Every row gives one point. Any point is a mix of the corners, with weights that add up to 1. It lies inside the corners' shape when no weight is negative. Is each point inside? If not, which corners have a negative weight?

Corners:
(1): [19 78]
(2): [ 15 -26]
(3): [ 44 -21]
Points:
[ 41 -17] -> inside
[ 24 -51] -> outside (1)
[ 43 -33] -> outside (1)
[22 56] -> inside
[13  1] -> outside (3)
[38 -3] -> inside
[ 19 -40] -> outside (1)
[ 31 -37] -> outside (1)
[ 31 -36] -> outside (1)

Corners:
(1): [-29   3 -39 -54  82  35]
(2): [ 62 -20 -95  26  37   2]
(3): [-79  15  14 -34 -66  -5]
(4): [-11  14  38 -18  29 -65]
(5): [ 37 -26  -8 -14 -87  49]
(6): [-28 -29  37  56  -9  59]
(7): [ 82  32  47 -10  15  50]
Points:
[ 10  -7  -8  10 -11  40] -> outside (4)
[ 41   1 -21  -5  -5 -10] -> outside (1, 6)
[-14   6 -14 -26  -9   2] -> outside (6)
[  1   8   9 -10  32  -1] -> outside (5)
[ -3   2   5 -16   9  -7] -> inside
[-13 -16 -46 -17   3  34] -> outside (4, 7)

Corners:
(1): [ 35 -17  -5 -23 -18 -20 -11   2  41  27   8 -12]
(2): [ -1  15 -23  -6 -12   1 -30  16  24   0   8  -2]
(3): [-15 -39  44  16   6 -25 -34  26  31 -35 -15 -12]
(4): [  4  41 -14 -22  40  39  33 -21 -50  51 -14 -56]
(5): [ 56  67 -31 -32  22  -8 -17 -27 -56  26  21 -26]
(6): [ 62  40  10 -51 -33  59 -47 -26 -51 -38  12 -32]
(7): [ 24  85  21 -58 -35  28  38  -2 -61   7  12 -35]
(8): [ -5  44  -1 -13 -37  14 -23 -32 -53  34   9 -80]
(9): [ 23 -49  13  54 -10 -43 -26  -4  11 -27 -61  49]
(10): [ 32 -30 -17   4  14 -14   5 -21  12 -62  19  35]
(11): [  5  -5  54  19 -32  15  -2   1  -6   2  17  11]
(12): [-86  37  18 -42   1 -15  14 -95  15  65 -26  13]
(13): [-80 -33  37 -18  -3 -45  26  23  -5  32 -28  16]
Points:
[ 29   7  17  -5 -19  14 -16 -22 -14 -19 -12  -6] -> outside (2, 5, 13)
[ 12  25  -8 -24  -8   7  -8 -22 -21  13  -2 -22] -> outside (3, 11)
[ -4  -9  28   2  -6  -6 -11   4   2  -4  -4  -7] -> inside
[ 33  40  -5 -32 -11  18  -4  -4 -36  11  24 -28] -> outside (3, 9, 12)
[  6   4  14 -18 -10   5  -2 -13   2   2  -1   0] -> outside (5, 8)
[ 14  14  10 -19  -8  -2  -7  -5  -4  11  -2  -8] -> outside (8, 10)
[  2   0  19  -9 -11   2  -8  -5  -4  -6  -9 -10] -> outside (5)
[-22  -8   7   0  12 -25   3  -5  -5   1 -20   3] -> outside (1, 6, 11)
